Every row gives one point. The last column is the point's height on a tilted bowl or saddle (a function of degree 2), plus a little noise. Count its main directions that bend up, bend down and stay straight.

Points:
[[-1.27  1.12  0.37]
 [-2.71 -1.91  0.81]
 [ 0.24 -4.26 -4.83]
 [-1.61  0.03  0.98]
 [-1.61 -1.65  0.26]
 [-4.63  1.02  3.84]
 [-0.32  1.67 -0.46]
 [ 4.07  1.55  2.24]
 [-1.31 -3.57 -2.86]
 [ 1.80 -2.77 -1.32]
 [ 0.33 -0.04  0.45]
 [ 0.65  0.79  0.28]]
Directions: 1 up, 1 down, 0 straight

Points (10 x 3):
[[-3.56 -2.50  1.83]
 [ 3.47 -0.54  0.53]
 [ 2.11  2.02 -0.95]
 [-0.93 -5.06  4.93]
 [ 0.40  0.15 -2.54]
 [ 1.23  2.50 -1.14]
 [-2.36  0.96 -1.25]
 [ 0.06 -1.03 -2.15]
 [-0.07 -1.68 -1.59]
 [-2.67  0.81 -0.93]]
Directions: 2 up, 0 down, 0 straight

Points, 18 rows:
[[ 0.37 -1.37  0.17  2.86]
 [ 5.58  0.89  0.85  2.10]
 [ 3.67  2.96 -0.79  1.57]
 [-2.74  1.30  1.97  2.24]
 [ 0.54 -0.69  0.47  3.03]
 [-0.87 -3.27 -0.21  1.46]
 [ 0.51  0.10 -3.62  1.23]
 [-3.09  0.40  3.16  1.95]
 [-0.60  0.86  2.01  2.30]
 [-2.53  2.14  2.35  1.17]
 [-5.51  2.83 -1.74 -0.20]
 [ 2.76  2.16  0.84  1.85]
 [ 1.89 -0.37  3.46  0.53]
 [-0.04 -0.32 -0.75  3.15]
 [-2.93  0.05  0.01  3.38]
 [ 4.45 -1.24  0.69  1.86]
 [ 1.23  0.02  2.86  1.43]
 [ 0.02  0.69  0.35  3.03]]
Directions: 0 up, 2 down, 1 straight

Points:
[[ 3.37 -2.00 -0.77 -0.65  0.32]
 [ 3.31 -0.13 -1.90  1.43  1.64]
 [ 0.24  2.22 -2.47  1.70 -0.10]
 [ 1.19  2.24 -0.99  3.30  1.71]
 [ 0.44  2.08  1.88  1.83 -0.78]
 [-0.55 -1.31 -0.43  1.56  2.01]
 [ 3.90 -3.29  0.22  5.22  1.62]
 [-1.04  2.49 -1.09  3.37  1.63]
 [ 1.82 -1.35 -1.23  4.84  5.51]
 [-0.96 -2.74 -2.06  0.78  0.27]
 [ 0.30 -0.48 -0.63  4.10  4.77]
 [-1.69 -1.31 -0.75  2.11  2.73]
 [-1.87 -0.33  1.37 -1.10  1.26]
 [ 2.60 -0.83 -0.83 -2.49  2.14]
 [ 4.68 -1.11 -4.17 -0.11 -1.24]
 [ 1.27 -1.26  1.41  3.00  1.22]
 [-0.85 -1.05 -3.56  2.40  2.54]
 [-0.35 -0.33  1.93  2.74  1.08]
 [-0.01  1.08 -1.97 -0.80  0.52]
 [ 0.62 -3.48 -1.04 -3.15 -0.68]
 [ 4.08 -1.49  3.53  0.18 -2.76]
 [-2.53  1.20  1.96 -1.32  0.41]]
Directions: 1 up, 2 down, 1 straight

Points (27 x 5):
[[-2.11 -0.05  1.22 -0.45  0.45]
 [-0.20 -0.35 -1.04 -1.20 -0.06]
 [-2.12  2.44  1.26  1.36  1.06]
 [-1.16 -0.84 -1.07 -0.24  0.13]
 [-0.05 -5.93 -2.30 -1.75  4.36]
 [-1.70  0.14  0.40 -0.01  0.11]
 [ 2.47 -0.57 -0.58  2.76  0.94]
 [ 1.84 -5.64 -0.55 -0.74  3.53]
 [-2.66  2.30 -0.02 -0.35  0.90]
 [ 4.52 -0.92  2.63  6.05  5.79]
 [-1.54 -0.71  0.17  0.67  0.21]
 [ 1.45 -0.08  1.47 -2.19  0.41]
 [-0.58  2.55  0.10 -3.88  1.62]
 [ 0.86  3.90  1.01 -2.93  1.84]
 [-0.20  0.02  0.89 -2.57  0.38]
 [ 1.20 -0.37 -1.89  0.67  0.11]
 [-0.17  2.05  1.77  1.22  0.50]
 [ 3.17  0.41  5.19 -4.07  4.45]
 [ 0.36  1.27  1.11  0.30 -0.09]
 [-0.07  2.72  1.63  1.36  0.75]
 [ 2.17 -1.95 -1.90 -0.58  0.74]
 [-0.84  1.09  1.56  0.29  0.15]
 [ 0.92  2.51  4.71  2.79  3.17]
 [-1.11  3.52 -2.09  1.02  1.38]
 [ 0.86 -3.51  3.99 -3.00  3.61]
 [ 0.90 -3.54  1.74 -0.61  1.60]
 [ 3.86  1.06  2.08  0.27  1.21]]
Directions: 4 up, 0 down, 0 straight
